Rows are points. Two turns around zero, p and q, are shown by what they do to some points. Where does a point land after both, in the order given? Backwards means that the second turn is done in reverse. Each puzzle has new turns, and all numbers are rounded.

Turn p:
[-19  24] -> [-24  19]
[ 53 -25] -> [ 57 -12]
[-34   1] -> [-33  -7]
Turn q:
[-65  11] -> [27 60]
[-3  8] -> [8 1]
[-7 17] -> [18  3]
[58 -6] -> [-20 -55]
[ 17 -30] -> [-33  -9]
Where do these land?
p, then q: [48 -8] -> [ -9 -48]
q, then p: [-44 -36] -> [-35  45]
q, then p: [ 2 42] -> [42 -3]
q, then p backwards: [-6  2] -> [5 4]

Turn p:
[  7  42 -13] -> [28 34  2]
[ 21  15 -19] -> [23 10 20]
[ -4 -34 -50] -> [ 33 -51   5]
[-25 -19   3] -> [-10 -20 -22]
[ 1 -4 79] -> [-74  27  -5]
Turn q:
[-11   9 -33] -> [21 29 -4]
[-14   3 -76] -> [ 59  49 -11]
[ -2 -28 -18] -> [ 26  -8 -20]
[35 -2 43] -> [-24 -42  27]
[ 6 12 15] -> [-15  -3  13]
[-15   6  68] -> [-66 -23  -6]
Where do these land?
q, then p: [-42   2 -14] -> [41 16 -5]
p, then q: [ 36  -6 -37] -> [-17 -46  16]
q, then p: [11 38 61] -> [-35  -8 -63]
q, then p backwards: [ -5 -33 -11] -> [-27  -1 -22]

Turn p:
[-24 -10  53  -7 -18   5] -> [-25  42 -17  -7   8  32]
[ 75  14 -47  50  15 -23] -> [  9 -80 -10  15 -56 -36]
[  4  42 -46  18 -17   2] -> [ 26  -2   0  -5 -22 -58]
[  9   9 -35  53   8 -45] -> [-11 -47 -33  14  -3 -51]
[-46 -37  30 -21  29   3] -> [-11  19   1  16  58  40]
[  0   9  25 -12  26  26] -> [ 7 19 16 29 -5 26]
[-19 -14  14 -52 -24  20] -> [  3  36  28 -35  18  27]
[-15  14  14 -50  -4 -21] -> [-31  25  40 -11  16  -3]
[ 15 -28  -9  22 -16  32] -> [ 34 -13 -25 -17 -12  21]
Turn q:
[ 11  -5  46  17  28 -14] -> [-36  -2  32   5 -12  32]
[ 20  -7 -77  10  -9 -25] -> [  6   8 -52  31 -27 -52]
[-10 -26  47  -2 -16  -3] -> [-22 -36  23 -24  14  14]
[  9  23  32  13 -19   0] -> [ -6   7  36 -26  -8  -5]
[ 11   8  50 -36   6 -12] -> [-37  16  13 -33  24  26]
[  3  -8 -97   8   3  52] -> [ 67   8 -38  64  14 -45]
[-44  16   0 -10   8   2] -> [ 29  -1 -14 -18  -5  31]
Where do these land?
q, then p backwards: [  4 -13 -39  38   7  25] -> [  7  30 -20  25  39  18]
p, then q: [ 16 -36  -8 -10  38 -46] -> [ -3 -53  -1  28  11  39]
p, then q: [ 40 -40 -19  10  13 -48] -> [ -8 -64 -27  20  27  14]
q, then p: [-16  71 -14 -19  10 -44] -> [ 19  34  47 -33 -34 -44]
p, then q: [ 48 -29  19  -5  -2  31] -> [ 19 -16  24   2  49 -29]
p, then q: [-23  32  18  53 -22  28] -> [ 21  35 -19  -2 -38 -50]
p, then q backwards: [ -6  -2   9 -68   8  27] -> [ 5 37 50  5 16 36]
q, then p: [-45  21  26  14 -15   9] -> [  1   6  26 -23 -23  44]
p, then q backwards: [-18  -2   9 -13 -37  18] -> [ -4  40   4 -24  -4  -6]
